Each row of a before or after table is a point. One or more steps were done to the points. Then noise was added and the rows were shuffled. The steps act on how far a point lies along the listed directions, d1 being the first. What was done? A step turns or swaps two directions, mirrors them in a line or flattens them onto one, adds a multiple of one to another, or multiplies one. Angles are multiples of 10 degrees, from the lower direction toward the higher: turns from -170 to 170, lines from 10 to 170 but not 90. Use the fewest steps. Two steps may share a direction if one is a turn and the other turns, adds or multiplies; they go together, in the order done. Otherwise the lowest direction goes first.
In the rows, zero is written as 128.

Directions:
(1): [169 133]
(2): [123 169]
Before:
[[ 85 162]
 [ 96 151]
 [157 138]
 [ 81 116]
 [142 102]
 [ 78 106]
 [105 102]
 [103 188]]
After (8 x 2):
[[ 96 157]
 [140 120]
 [107 149]
 [ 85 171]
 [ 87 165]
 [128 128]
 [147 105]
 [111 141]]
Steps: flatten d1 and d2 onto the line at 130 degrees

Directions:
(1): [165 106 100]
(2): [105  83 133]
(3): [154 119 170]
Before:
[[138 139 159]
 [145 131 145]
 [123 142 127]
 [156 111 153]
 [141 131 119]
 [126 125 178]
 [127 133 100]
 [160 124 156]
 [138 120 137]
 [ 22  48 155]]
After:
[[160 144 148]
 [157 131 154]
 [ 82  27 188]
 [146 148 145]
 [122 136 121]
 [139 128 138]
 [134 134 119]
 [147 137 167]
 [117 124 104]
 [147 142 138]]
Steps: multiply d1 by 0.4; turn d2 and d3 by 30 degrees

Directions:
(1): [ 93 159 136  94]
(2): [108  79 142 108]
Before:
[[178 125 136 172]
 [153  94 128 158]
 [130  89 125 149]
 [198  97 101 179]
 [103 181 130  93]
 [107 195 102  91]
 [101 179 129 116]
 [120 200 126 122]
 [156 140 110 202]
 [121 165 144 121]
 [165 138 112 151]
 [230 125 118 190]
 [108 162 129  95]
 [154 133  97 201]]
After:
[[133 113 138 145]
 [123 102 127 138]
 [162 126 140 147]
 [155 146 123 141]
 [187 139 131 147]
 [127 143 120 179]
 [122 164 125 136]
 [167 119 110 145]
 [115 153 118 130]
 [127 141 105 171]
 [132 154 127 114]
 [126 153 138 124]
 [125 144 134 106]
 [120 156 101 110]]
Steps: multiply d1 by 0.4; multiply d2 by 0.7

Directions:
(1): [130 138 187 111 164 127]
(2): [ 95  94 140 124 119 180]
(3): [ 91 178 139 120  95 129]
(4): [100 102 118  79 128  92]
(5): [ 94 144  98 139 180 135]
(6): [100 107 149 176 123  94]
Before, 13 rows:
[[107 129 163 167 135 145]
 [145 123 147 167 117 135]
 [145 117 169 101 127 158]
 [139 124  98 106 166 160]
 [122 137 147 125 109 101]
 [114 146 126 122  78 155]
 [ 97  90 129 132 104 137]
 [142 126 128 157 138 132]
 [143  90 119 105 189 120]
 [155 133 165 122 105 128]
 [113 111 109  94 168 132]
 [125 108 104  94 213 131]
 [116 122 146 153 110 110]]
After, 13 rows:
[[140 127  83  89 165 149]
 [134 152 177 110 116 133]
 [111 103 164 170 118 110]
 [127 110 130 160 135 122]
 [123 141 129  91  83 151]
 [ 58 105 165 180 131 104]
 [ 91 106 169 188 109  84]
 [155 109  96 111 187 137]
 [154 129  61  87 205 158]
 [113 145 162 154 113  98]
 [129 147 156  64 141 164]
 [170 134  66  60 163 186]
 [ 91  79 145 146 105 101]]
Steps: turn d1 and d5 by 30 degrees; add 0.5 times d1 to d3; multiply d4 by 0.4; turn d2 and d4 by 40 degrees; multiply d6 by 2.5
